Rows are points. The window is the flat piece filled in between its corners: a triangle in 3 columns, a solid with four corners in 4, and so on. A path goes straight from each point to the next, and from the last back to the first. After which points does the path pass through the window?

Window, 3 rows:
[[ 32 -17 -14]
 [-36  60  21]
 [ -9 -16  -6]]
Path:
(1): [ 17  30 -47]
(2): [ 17  -2 -51]
(3): [ 36 -24  21]
(4): [  9 -11  33]
(5): [  5  -2 -49]
(6): [ -1  -1 -31]
(7): [45  7 26]
(8): [ 36 -47  23]
(9): [ 13 -13 -40]
(10): [  3 -21 -59]
(11): [ 4 17 48]
(12): [17  2 15]
Through the window after points: 2, 4, 10

Window:
[[ 13  10 -35   0]
 [-18 -56   2  -5]
 [-42  25 -14  27]
 [ -1  23  -5 -50]]
Path:
(1): [-31 -41 -25 -21]
(2): [-39 -15 -29 -14]
(3): [ -1 -23  24  24]
(4): [ 27   9  15 -20]
(5): [-36  18 -26 -60]
(6): [-11 -41 -35 -44]
(7): [ 13 -21   8 -23]
(8): [ -5 -24  13   4]
(9): [-12 -34 -24  -9]
(10): [-28 -58 -28 -31]
(11): [  5 -29  16  -3]
(12): [  5 -30  22   4]
Through the window after points: 2, 4, 8, 12

Window:
[[ 14  14 -18 -40   9 -16]
 [ 15   5  27   2  -2 -27]
 [ 27 -26   7  60  19  31]
 [ -3  -5  16  32  12  29]
 [ 20  -8  29 -32   5 -11]
 [  7 -18  -8  19 -15  24]]
Path:
(1): [ -7 -10   4 -27   8 -15]
(2): [ 19  15   8 -24  -5  -5]
(3): [40  4 19 -2  3 29]
(4): [ -3 -29   7  -1  12   1]
(5): [ -1 -35  15  19  19 -19]
(6): [20  6 19 18  0  5]
(7): [ 27  14 -13 -25  -8   4]
(8): [ -7  -3  -9 -27  29 -28]
(9): [  3 -17  -8 -14  24 -19]
(10): [ 30  30   2 -25   4  -4]
(11): [31 20 12 21  8 19]
(12): [ 14 -19  21  20  13  -9]
Through the window after points: 5, 7

Window, 8 rows:
[[-29  33   1  29 -27  10 -22  16]
 [ 28  33  35  21  13   0   2  12]
 [  5 -33  13 -21  44  21  35  18]
 [  6  23  31 -21  23  26  -3   8]
 [ 35 -11 -17  -4  -8  -1 -43 -15]
 [ 23  -4 -10 -32  -3 -31   0   9]
 [ 17  30 -60   8 -52   0 -24  -8]
 [ 10  36 -35   8   2 -18 -30   4]]
Path:
(1): [  2  -3   1 -11  20   4   9  -2]
(2): [ 23 -19  -6  -8  25  15  11  60]
(3): [ 21  11  -8 -12 -14  12   2  48]
(4): [ 10 -10 -10  -6  14 -29  -7 -38]
(5): [ 8  4  6 -5  6  8 12 -8]
(6): [ 13  13 -19  -6  10  19 -26  52]
(7): [ 16  23  -9  -6   6   3 -12  19]
(8): [ -8  21   0  -4  -4  -9 -21 -37]
(9): [-18  17  17   8  -3   3   7 -25]
(10): [ 35  -2 -34 -20   6  20 -13  48]
(11): [ 15  27  -1  -6   1  10 -18  47]
(12): [ -6  25 -10   5   5  -9   0 -18]
Through the window after points: 1, 5, 7, 9

Window:
[[-12   8 -15   9  22 -32 -24   7   8]
 [ 44  17  16 -23 -26 -36  21  -4  37]
 [ 40 -26 -59 -17 -16   8 -38  18  -8]
 [-10   3 -23   4 -16  13  43  -9 -18]
 [-13  -7 -10   8  -4  17 -15 -14  18]
 [  2  -1  12 -24  12  11   6  -1  19]
 [  2  40  36 -27 -12  -4  -4   0   4]
 [ -9  18  -9 -53 -23  15  10 -60 -17]
 [ -2  26 -15  -9  18   9 -22  -5  30]]
Path:
(1): [-12   4  -2 -37  -9  11   8  13  46]
(2): [ 18  16   1  20  19 -12 -25   0  -8]
(3): [  8  12  -3   6  23  21  -7 -17  -2]
(4): [-16   1  -9 -26 -22  -4 -12   2  39]
(5): [-10  12 -11 -22 -22  -3  13 -11   3]
(6): [ 48  13  -4   6   5  -3   9 -18  -7]
(7): [ 43  -5 -18   2  16   3  -1 -15   1]
(8): [-15  10 -11 -30 -26 -22 -18  15  18]
Through the window after points: 3, 7

Window, 11 rows:
[[ 36   2  48 -32  37  25  23  -3   2   9  13]
 [ 23  -3 -16  -9  -7  -5 -22 -25 -12 -17  51]
 [ 47  -1  14 -46  41 -21  40 -17  20   8  -1]
 [-30   9  -5   1  -9  19   1  53   2  20 -26]
 [-24  -8   5   2  14   8 -25  -1 -18  10 -46]
 [-51   8   6  10   1  15  -7  -9  24   0 -25]
 [-17  18  15  14  11  -1  -1  23  -2 -28 -31]
 [ 25  44 -25 -13  30  -2 -17 -39 -19   0  51]
 [  5  14 -21 -18   8   6  19 -44 -39 -17  35]
 [-43  16  43   2 -10 -22   2   6  -4  21 -43]
 [-10   3  -4  49  -2  13   4  13  -4  18 -16]]
Path:
(1): [-33  10  25   3  60   4  15   7 -24   5  -2]
(2): [  1   7   2 -11 -29  -3  -5  10  12  11 -17]
(3): [ 24  26  -7 -20 -14  24  30 -28  11  -1 -12]
(4): [-14   9  13   8  33 -22 -14  10 -15   9  29]
(5): [-22   1  16   6  25 -10  11  34  -7  -1  41]
(6): [ 18  17 -23 -16 -20  24 -24 -28  -2   4 -42]
(7): [ 11   9  -2 -14 -11   5 -11 -11  -8 -14   2]
(8): [ 4  3  2  3 20 -3 -2 -9 -9 -8 28]
Through the window after points: 1, 5, 7

Window (12 x 12):
[[ 32  12 -17  51  11  -8  -8  30 -27 -34  12 -41]
 [-30   5   5 -26  -6 -23  16  11  23 -15   5   4]
 [  2  32 -35  42 -18 -13 -26  10   5 -19   0 -48]
 [-24  15  41   8 -32 -18 -22 -28  33 -27  -4 -10]
 [-27 -22  -8   0   0 -25  19 -28 -60  37 -14   1]
 [-38  14  -7  33  -4  37  15  21  -1 -21  -9  22]
 [-14  21  19  -2 -21 -31   5  17  11  28 -42  -9]
 [ -5  47  12  21 -11 -13 -13 -23 -51  28   2  20]
 [-36  27  16  45 -29 -47  -2  -7  10  -5   7 -25]
 [-35 -36  31  -6  56  -2 -13 -34  33  -3  47  14]
 [-45 -12  19  -5 -20   4  -4   8 -22  26  10  19]
 [ -8 -49 -25  47  -7   3  37 -26  10   7  59 -14]]
Path:
(1): [-31   3  21   7 -17  -6  16  -7 -26  19 -12 -15]
(2): [ -6  -4 -29  10  12 -36  -6  -5  -7  15 -12  23]
(3): [-10  11 -14  38 -14 -21 -22   1   2 -15   6 -15]
(4): [ -9  36   7  14  -7  -4  14  -1 -11   6   2 -43]
(5): [-13  38  14   2 -10   8  11  -8  10 -11  20 -22]
(6): [-16 -14 -15  43 -10 -18 -17  -3   2  -9   1  -9]
(7): [-13  -6 -13  11 -10 -47  -9  12  23  -3   3  28]
(8): [-24   7  15  19  -9   9   4  -3  -3  -4  -1 -35]
(9): [-36  15  23   8  26   4  -7 -25  11   2  27 -29]
(10): [-10 -26   4   6   1 -23   0   2  15  -5   7  20]
(11): [-13 -17   0  28  -5 -34 -32   8 -16 -12  -8   0]
(12): [-17  35   9  -6 -11   5  48 -21  -9  37  -3 -21]
(13): [-19  13   9   3  -9 -14  17  -9  -5   3  15 -17]
(14): [-19  -2   1  16  -8 -21  -6   7  -6   0  -9   4]
(15): [-17   4   6  26 -14 -20 -18   2   8  -2  13   0]
(16): [-27  19  17  16  -7  -4   8  -8   9  -9  11 -19]
Through the window after points: 1, 3, 5, 9, 11, 13

Window, 14 rows:
[[ -5  42  41   4   4 -28  -1  -5  26 -25 -38 -33 -10  29]
 [  9  20 -11   6 -18 -37  12   1   0 -12 -30 -35 -31  37]
 [-29  31 -11 -18 -12  30  27   5 -25  30  40  11  56 -15]
 [-19 -28  13  10  -6   5  -1 -21   1  37  48 -10  18 -25]
 [-34  50   3  24 -24  27  57 -35 -32  29  -8  49 -14   8]
 [  3  11   9   7  -2 -32 -20 -12   8 -60 -14  -2  -1   5]
 [ 43  14  17   5  -4 -18  -5   3  18 -29 -51 -20   0 -21]
 [  5 -28  25 -45  12   6  -2   8  -4  19  16  48  22 -24]
 [  0  10  -1   6  25 -36  -5 -12   5   1 -35   5  26   1]
 [  7 -22  22 -21   6 -35  34  -4  14 -14  13  -5  36 -24]
 [ 31  -2   0 -44  24 -12  -7 -27  45  -9  20  14  35 -20]
 [ 34 -16  17   8   0 -17  -5   3  43 -34 -30   6  27  26]
 [ 18 -33  10 -11  53  11  11   3   9  -9  24   3  18 -19]
 [-50   1  -8 -16 -13  43  38 -26 -12  15 -29  28   4 -10]]
Path:
(1): [-26  15  18  -5  -7 -26   7  18  32   7   6  -7  24 -17]
(2): [ 33 -32  -9 -17  22  13  -2 -37 -28  -6   8   3  22   2]
(3): [  6   0  18 -18  -9  15  -8 -29 -30  15 -13  19  20   7]
(4): [-23  25  -7  21   8 -22  37  -2  36 -21 -22 -17   0  -8]
(5): [  2  23 -19  13  15  -9  23  22  47  -9 -35  18   6  15]
(6): [ 15  -5  46 -28 -12 -19 -15 -38 -37 -23   0 -16  11 -14]
(7): [ 15 -14  14 -13   5  14  20 -31  -5  -1 -30   5  11  11]
(8): [-14   3   2   0  -6  -1  10   1  22 -11 -15  16  17   0]
(9): [-14  14  -8  -5   7 -20   3  10  17  11 -16   6  -6 -30]
(10): [ 13 -21  25 -23   2  29  21 -48 -13 -26  -1  18  40  32]
(11): [  8  10  14 -16  17 -24  -5 -29 -32  -4 -12  16  31  13]
(12): [ -3   4   4  -2   6  -9   7  -4  31  -9  -9  -3  10 -11]
(13): [-13  12 -10   3  12   4   9   3  29  24  13  17   3  -6]
(14): [  1   1  21 -10 -15  11  15 -30 -29 -18 -22   5  18   0]
(15): [ 12   7  37 -25 -15  11 -10 -33 -12   3 -41 -10  19  12]
(16): [ -2  18 -17  20   6 -13  36   3  22  -9  11  28  -2  -9]
Through the window after points: 7, 9, 11, 15
